Every row gives one point. The points of each table are mixes of a few directions, plus a little noise. How many directions does each table use, and how many do they share? Where both have some left over, give the other angles between the two spaces (their principal angles), to ten degrees, smallest first.
(in the rows, 128 means zero)

First:
[[189 129  42]
 [108 127 157]
 [115 128 145]
 [118 128 141]
 [125 128 132]
 [114 128 149]]
Second (7 x 3):
[[118 102 128]
 [126 156 149]
 [ 90  78 150]
 [138 140 121]
 [166 174 103]
 [101  85 138]
 [158 163 108]]
Directions: first 1, second 2, shared 1

First:
[[110 107 120 100  98 162]
 [166 171 141 186 185  59]
 [122 123 127 120 119 137]
 [117 115 125 109 109 150]
 [132 133 130 137 135 120]
 [132 132 128 134 132 120]
 [150 153 137 160 161  87]
 [ 95  91 116  79  79 187]]
Second (8 x 6):
[[ 64  99 139  87 107 158]
 [ 98 103  75 144 118 136]
 [158 119  92 128 102 154]
 [145 145 136 148 149 103]
 [ 86 136 171 126 159  98]
 [102 119 127 123 127 130]
 [150 144 136 144 144 109]
 [221 159 149 123 119 136]]
Directions: first 1, second 3, shared 1

First, 8 rows:
[[128 123 129 130 128 127 129 126]
 [124  57 137 155 120 114 139 106]
 [131 180 121 108 134 138 120 144]
 [128 132 127 126 128 129 127 129]
 [130 167 123 113 132 136 123 140]
 [126  92 132 142 124 121 134 117]
 [122  23 142 168 116 107 143  95]
 [135 249 112  82 141 152 110 166]]
Second, 8 rows:
[[127 132  88  90 201 123  94 126]
 [140 115 155 124  92 123 152 145]
 [150 116 152 127  83 113 164 141]
 [121 129 128 130 103 121 164 103]
 [119 117 151 116 100 135 153 129]
 [115 139 103 131 209 157  38 149]
 [153 150 114 195 105 112 120 118]
 [101 126 130 108 134 141 139 111]]
Directions: first 1, second 4, shared 0; angles 70

First:
[[158 122 149 113  89 156 139 136  94 124 153]
 [110  84 130 141 127  33 107 120 124 118 143]
 [136 175 114 145 155 205 125 135 137 130  96]
 [134 140 105 127 160 133 108 131 134 152  94]
 [111 132 116 150 159 108 115 140 149 130 104]
 [ 77 115 119 129 150  62 138 113 178 125 126]
 [149 154 133 163 143 181 120 188 119 129  97]
 [155 112 151  76  73 147 159 119 101 136 169]
 [123 117 135 107  97 125 139  70 116 108 169]]
Second, 11 rows:
[[136 110 130  68 108 110 153 130 134 164 138]
 [140 128 120  79 114 143 140  96 125 150 138]
 [130 120 130 110 121 118 137 134 131 140 131]
 [124 111 138 120 123  96 139 162 137 140 128]
 [137 108 131  63 106 108 155 131 135 167 139]
 [111 150 130 231 161 142  90 144 122  70 109]
 [133 137 121 121 127 148 125 103 123 127 130]
 [127  87 146  74 106  62 163 187 148 172 135]
 [111 138 135 212 154 122 101 161 128  85 112]
 [128 154 117 163 142 169 106  92 116 100 123]
 [131 165 110 166 145 191  99  68 110  93 124]]
Directions: first 5, second 2, shared 2

First (9 x 12):
[[123 114 107 126 134 128 126 118 134 134 134 132]
 [131 138 143 129 123 128 130 136 123 125 123 125]
 [139 159 176 132 113 129 133 152 114 115 114 119]
 [102  49   7 118 165 127 116  65 165 162 164 152]
 [127 126 126 128 129 128 128 128 129 129 128 128]
 [136 152 165 131 117 128 132 148 117 118 117 121]
 [138 158 174 132 114 128 133 152 114 116 115 119]
 [121 105  93 126 138 128 125 111 138 137 137 135]
 [135 149 160 131 118 129 131 145 118 118 118 122]]
Second (10 x 12):
[[121 106 122  69 156 118 161 126 112 174 145 125]
 [113 162 119 148 123 118  98 125 113  85 125  94]
 [108 174 142 166 125 111 111 129 123 115 113 110]
 [129 152 144 125 119 123 135 149 129 130 116 113]
 [175  94 151 138  96 166 122 141 141  91 129 163]
 [119 146 152 174 127 126 102 110 110  96 125 135]
 [121 106  97  93 145 120 141 123 134 159 142 122]
 [131 107 107  92 134 148 164 120 128 152 116 148]
 [158  84 146 123 123 132 129 142 152 148 152 153]
 [104 149 101 152 132 117 116 116 138 129 118 118]]
Directions: first 1, second 6, shared 1

First, 9 rows:
[[100 127 159 144 195  83 170  82 129 174 134 101 115  92  38 123 171  61]
 [158 130 127 122 109 145 109 153 126 114 125 134 136 149 172 130 116 153]
 [ 91 126 150 109  93 141 133 130 160 118 130 128 149 116 136 119  97  98]
 [ 92 126  30 146 117 130 119 104  97 107 127 160  92 124 101 142 129 196]
 [105 127 106 135 136 119 136 109 122 131 129 132 115 116  98 130 135 131]
 [136 129 176 109 106 141 125 149 154 125 128 119 155 133 162 119 107  98]
 [141 129 160 105  85 155 113 162 153 109 126 129 157 143 187 122  94 122]
 [106 127  72 133 106 138 117 122 115 107 127 150 113 130 129 135 117 172]
 [223 133 172 148 207 100 130 141  97 167 127 100 120 150 128 133 186 121]]
Second, 9 rows:
[[169 131 124 126 131 176 136  98 101 154  99 120 124 121 145 122  69 103]
 [121 130 120 158 140 113 132 130 136 118 148 131 139 126 119 139 130 125]
 [128 170   9  78 140 169  89 150 122 169 118  98  94 141  52 127 155  89]
 [124 161 118 135 154 156 147 136  66 131 113 127 117  91 128 130  94 133]
 [ 96  90 183 123 100  57 120 147 191  92 158 144 142 154 143 125 200 165]
 [149  89 148 159 117 103 122 104 193 121 154 133 156 161 141 132 134 109]
 [118 129 183 110 145 109 143 162 135 101 128 140 106 117 178 109 152 145]
 [149 107 132 144 120 126 126 104 156 132 135 128 144 144 133 131 116 111]
 [102 146 136 117 106 142 139 121  51 132  98 129 133  97 111 134 104 173]]
Directions: first 3, second 5, shared 0; angles 40, 70, 80
